Each row of a before or after table is a point. One or more steps were done to the points. Then noise was added and the rows were shuffled. The steps act on how far a point lies along the listed directions, d1 being the first. Name the steps. A step turns or swaps two directions, mirrors them in a line or flattens them onto one, adds a multiple of one to another, or multiplies one. Angles are multiples of 10 degrees, from the lower direction toward the higher: turns from -170 to 170, lines from 10 to 170 but not 90. Use the fewest steps. Two steps may share a direction if one is a turn and the other turns, adds or multiplies; they go together, in the order done. Otherwise the lowest direction goes first.
(in the rows, 128 means zero)

Directions:
(1): [100  91 125]
(2): [103 144 165]
(3): [156 104 157]
Before (12 x 3):
[[122 131 109]
 [173 182 132]
 [184 117 161]
 [142 136 143]
 [124 151 128]
 [116 134 140]
 [206 157 171]
 [156 104 145]
 [117 119 154]
 [124 154 122]
 [101 136 127]
 [127 121  96]]
After (12 x 3):
[[134 139 101]
 [133 144 141]
 [187 130 159]
 [103 156 135]
 [131 141 117]
 [168  64 136]
 [136 154 139]
 [118 136 136]
 [196  75 166]
 [109 120 135]
 [142 119 141]
 [140  80 119]]
Steps: add -0.5 times d3 to d2; turn d1 and d3 by -50 degrees

Directions:
(1): [128  87 139  97 148 163]
(2): [101 141  97  80 116 119]
(3): [146 129 142 107 168  85]
(4): [114 174 144 125 158 158]
Before, 14 rows:
[[147 148 107 109 142  94]
 [120 128 120 127 131 102]
 [167 129 170 201 155 138]
 [ 79 156 147  86 192 220]
 [140 101 156 156 140 176]
 [117 133 130 110 124 109]
 [150  96 141 119 165 120]
 [108 148 123 127  95 148]
 [118 142 141 137 120 152]
 [ 94 171 128 121 167 113]
 [138 107 134 104 134 134]
 [ 96 128 133 118 148 174]
 [111 126 129 100 136 147]
 [123 139 128 182  83 176]]
After, 14 rows:
[[116 139 125 125 143 111]
 [131 123 142 152 111 140]
 [132 115 133 101 136 143]
 [124 122 109 173  61 146]
 [141  86 185 184 177 213]
 [166  68 117 160  96  80]
 [118 146 141 116 138 123]
 [139  88 127  99 152 118]
 [125 143 155 165 175 116]
 [121 126 145 125 143 159]
 [149 158 121 116 160 108]
 [118 103 146 154 140 170]
 [118 153 137 147 105 150]
 [137  66 124 140 101 144]]
Steps: turn d1 and d3 by -10 degrees; turn d2 and d4 by 80 degrees

Directions:
(1): [136 143 155 118  69 159 110 128]
(2): [111 186 138 115 133  95 117 156]
(3): [142 147 156 118 129 109 162  74]
Before (12 x 8):
[[137 101 119 136 135 136 126 119]
 [167 117 168 109 106 126 185  22]
 [120  83  77 147 147 136 112 148]
 [136 110 128 133 152 132 135 106]
 [141 105 115 156 136 124 171  83]
 [142 148 154 120  56 200 103 122]
 [140 142 150 114 143  86 200  54]
 [133  99 137 124 180 107 163  56]
 [124 169 167 104  63 128 139  77]
 [108 112 113 123 112 142 110 160]
 [128 122  98 114 133 127 128 149]
 [147 121 160 121  84 150 146  95]]
After:
[[109 128 122 119 119 126 123 145]
 [134  97 113 136  98 159 113 120]
 [135 116 104 114 125 134 135 131]
 [142 120 133 148  82 154 143 104]
 [139 121 136 128 106 145 117 121]
 [140  88 149 121 112 163 128  76]
 [139 115 141 128 120 152 121 112]
 [ 96 188 133 109 124  83 129 127]
 [125 171 156 113  98 119 128 140]
 [144 158 162 101  81 132 134  98]
 [110 225 147 108 120 120 105 164]
 [137 112 134 124 116 127 168  91]]
Steps: turn d1 and d2 by 80 degrees; multiply d3 by 0.4
